Each row of a before or after table is a point. One or more steps were done to the points. Then noise was added and the rows were shuffled. The steps act on columns, c1 being the first. Write out the steps. A step turns or swaps two columns, mirrors them in a line or flattens them onto one, adds a multiple of one to another, or multiplies or shifts one. Angles are multiples of 10 degrees, from the lower column toward the higher: turns from -170 to 170, lines from 10 to 170 but not 90. Use the fewest steps. Two steps may share a column if one is a turn and the other turns, adds or multiplies; they go together, in the order done. Otherwise the lowest column goes first.

Before (12 x 2):
[[ 0.01  0.52]
 [ 0.56 -0.65]
 [-0.32  0.09]
 [ 0.13  0.54]
 [ 0.35  0.04]
 [ 0.47  0.33]
 [ 0.00  0.12]
 [ 0.31 -0.20]
 [ 0.35 -0.01]
 [-0.08  0.30]
 [ 0.08  0.36]
 [ 0.94 -0.75]]
After (12 x 2):
[[-0.27  0.19]
 [ 0.23  0.49]
 [ 0.34 -0.05]
 [ 0.34  0.51]
 [ 0.28 -0.12]
 [ 0.30 -0.77]
 [ 0.20  0.34]
 [ 0.02  0.09]
 [ 0.22 -0.29]
 [ 0.56  0.12]
 [ 0.64 -1.01]
 [-0.01  0.28]]
Steps: turn c1 and c2 by -20 degrees

Before (13 x 4):
[[ 0.27  0.16  0.02  0.31]
 [ 0.29  0.24  0.62  0.46]
 [ 0.20 -0.12  0.17 -1.01]
 [ 0.54  0.06 -0.40 -0.17]
 [-0.32  0.21  0.41  0.66]
 [-0.18  0.11 -0.54  0.09]
 [-0.55  0.47  0.43  0.08]
 [ 0.47  0.67  0.45  0.08]
 [ 0.78  0.12 -0.02 -0.05]
 [-0.17  0.20 -0.38  0.03]
 [-0.06 -0.23  0.44 -0.42]
 [ 0.47  0.09 -0.33  0.08]
 [ 0.52  0.43  0.02  0.61]]
After (13 x 4):
[[ 0.20 -0.03 -0.56 -0.29]
 [-0.30  0.40 -0.33 -0.16]
 [ 0.38 -0.05  0.40  0.94]
 [-0.10  0.65  0.03  0.64]
 [ 0.05  0.80  0.46  0.39]
 [-0.51  0.57 -0.02 -0.06]
 [ 0.24  0.03 -0.38 -0.24]
 [-0.09 -0.22  0.43 -0.12]
 [ 0.74 -0.02  0.42  0.37]
 [-0.39  0.37 -0.40 -0.47]
 [-0.08  0.30 -0.02  0.33]
 [-0.09  0.37  0.62  0.89]
 [-0.22  0.06  0.18 -0.92]]
Steps: mirror c1 and c2 in the line at 70 degrees; add 0.7 times c3 to c4

Before (10 x 8):
[[ 0.31 -0.74 -0.16 -0.29  0.52 -0.44 -0.14  0.30]
 [ 0.07  0.24 -0.34  0.18 -0.29  0.15  0.05  0.16]
 [-0.29  0.00 -0.61 -0.17  0.28  0.32  0.08 -0.34]
 [ 0.07 -0.58  0.06  0.04  0.58  0.27 -0.30 -0.15]
 [-0.23 -0.54  0.05  0.04  0.24  0.36  0.37  0.22]
 [ 0.68 -0.47 -0.60 -0.15  0.19  0.45  0.17  0.40]
 [ 0.02 -0.50 -0.38  0.27  0.38 -0.22 -0.19  0.65]
 [ 0.24 -0.38 -0.44  0.07 -0.42  0.77  0.42 -0.77]
 [-0.37 -0.02 -0.30 -0.17 -0.50  0.67 -0.04 -0.16]
 [ 0.25 -0.25  0.59 -0.01  0.36 -0.03  0.02  0.00]]
After (10 x 8):
[[ 0.70 -0.46 -0.57  0.14  0.17  0.73  0.28  0.66]
 [ 0.25 -0.39 -0.37  0.37 -0.39  1.23  0.49 -1.24]
 [-0.29  0.01 -0.58  0.13  0.27  0.49  0.20 -0.52]
 [ 0.07 -0.57  0.01  0.35  0.58  0.42 -0.30 -0.24]
 [ 0.02 -0.49 -0.41  0.56  0.40 -0.36 -0.12  1.04]
 [-0.24 -0.54  0.10  0.34  0.23  0.56  0.36  0.34]
 [-0.38 -0.02 -0.30  0.10 -0.48  1.06  0.00 -0.26]
 [ 0.08  0.23 -0.33  0.46 -0.28  0.26  0.10  0.26]
 [ 0.25 -0.24  0.59  0.30  0.35 -0.06 -0.09  0.01]
 [ 0.29 -0.75 -0.19  0.01  0.52 -0.71 -0.11  0.49]]
Steps: turn c3 and c7 by -10 degrees; shift c4 by 0.30; multiply c6 by 1.6; multiply c8 by 1.6

Before (8 x 11):
[[ 0.03 -0.41  0.26 -0.44  0.16 -0.21 -0.43  0.38 -0.15 -0.22 -0.26]
 [-0.12  0.06 -0.53 -0.26  0.99  0.17 -0.30 -0.27  1.05  0.33 -0.12]
 [-0.54  0.36  0.30  0.74  0.34 -0.10  0.51  0.31  0.01  0.27 -0.33]
 [-0.52  0.67 -0.01 -0.48 -0.12  0.37  0.33 -0.29 -0.25  0.89  0.28]
 [ 0.21  0.11 -0.01 -0.19  0.03  0.00  0.14  0.54  0.07  0.46 -0.24]
 [-0.04 -0.29 -0.75  0.02  0.09  0.87 -0.19 -0.15  0.62  0.31 -0.84]
 [-0.48 -0.14  0.74  0.54  0.10  0.14  0.20  0.29  0.46  0.10 -0.48]
 [ 0.40  0.10  0.04  0.35 -0.24  0.46  0.04  0.17  0.37 -0.51 -0.15]]
After (8 x 11):
[[-0.54  0.36 -0.18  0.73  0.39  0.41 -0.47 -0.43 -0.16 -0.19 -0.24]
 [ 0.27  0.17 -0.78 -0.28  0.37  0.19 -0.12 -0.43 -0.06  0.20 -0.52]
 [-0.06  0.05 -0.05 -0.19  0.78 -0.06  0.63  0.01 -0.87 -0.68  0.33]
 [-0.01 -0.39 -0.58  0.05  0.32  0.67  0.43 -0.73 -0.51  0.03  0.46]
 [-0.48  0.70  0.44 -0.45  0.67  0.72 -0.34  0.37  0.13  0.49  0.18]
 [-0.47 -0.22  0.31  0.55  0.19  0.32 -0.11 -0.62 -0.53 -0.01 -0.05]
 [ 0.35  0.09 -0.27  0.41 -0.60  0.53  0.07 -0.23 -0.37 -0.08 -0.12]
 [-0.04 -0.46 -0.30 -0.49 -0.10 -0.68  0.34 -0.38  0.31 -0.23 -0.26]]
Steps: add -1.5 times c8 to c3; turn c8 and c11 by -110 degrees; turn c5 and c10 by -60 degrees; add 1 times c7 to c6; turn c7 and c9 by -160 degrees

Before (9 x 14):
[[ 0.47 -0.25  0.14 -0.05  0.68 -0.13 -0.27 -0.06 -0.20 -0.19  0.19 -0.18
   0.61 -0.06]
 [ 0.47 -0.23  0.22 -0.38  0.41 -0.03  0.08 -0.21  0.21  0.40  0.07  0.24
  -0.08  0.35]
 [-0.01  0.21  0.09 -0.22  0.65  0.41 -0.45 -0.25 -0.13  0.32  0.14  0.04
   0.30 -0.25]
 [ 0.06  0.32  0.01  0.19  0.77 -0.34  0.47 -0.23 -0.25  0.06 -0.27 -0.14
   0.62  0.31]
 [ 0.43  0.11 -0.07  0.20  0.73 -0.26  0.49 -0.25  0.26 -0.22  0.17 -0.16
  -0.44 -0.29]
 [ 0.00  0.17 -0.33 -0.14  0.55 -0.58 -0.23  0.10  0.12  0.05 -0.41 -0.11
   0.51 -0.32]
 [ 0.24  0.31  0.26  0.25 -1.63 -0.41 -0.24 -0.08 -0.42 -0.17  0.16 -0.06
   0.49 -0.36]
 [ 0.11  0.08 -0.61  0.40 -1.43  0.30 -0.43  0.39  0.20 -0.16  0.01  0.05
   0.65 -0.19]
 [ 0.43  0.32 -0.20  0.42  0.73 -0.24 -0.43  0.64 -0.20  0.06  0.11  0.43
  -0.07  0.20]]
After (9 x 14):
[[-0.22 -0.17  0.36  0.17  0.79 -0.28  0.48 -0.56 -0.25  0.06 -0.33 -0.13
   0.59  0.35]
 [ 0.38 -0.02 -0.36 -0.03  0.70 -0.10 -0.23 -0.43 -0.14 -0.14  0.17 -0.19
   0.58 -0.09]
 [ 1.19 -0.07  0.47  0.38  0.72 -0.28 -0.46  1.20 -0.20  0.05  0.19  0.42
  -0.11  0.17]
 [-0.38 -0.17  0.17 -0.23  0.67  0.41 -0.42 -0.45 -0.12  0.26  0.19  0.05
   0.31 -0.20]
 [ 0.18 -0.04 -0.40 -0.34  0.37 -0.01  0.13 -0.75  0.18  0.38  0.09  0.17
  -0.06  0.30]
 [ 0.60  0.49  0.50  0.37 -1.45  0.27 -0.40  0.75  0.20 -0.20  0.09 -0.02
   0.65 -0.23]
 [ 0.05 -0.48  0.25  0.18 -1.61 -0.41 -0.25 -0.32 -0.41 -0.20  0.21 -0.11
   0.54 -0.33]
 [ 0.04  0.07  0.12  0.24  0.72 -0.24  0.44 -0.71  0.25 -0.19  0.17 -0.15
  -0.42 -0.25]
 [ 0.09  0.14  0.34 -0.15  0.57 -0.58 -0.23  0.18  0.16  0.12 -0.39 -0.10
   0.54 -0.32]]
Steps: multiply c8 by 2.5; turn c1 and c8 by -30 degrees; multiply c2 by 1.3; turn c2 and c3 by 120 degrees
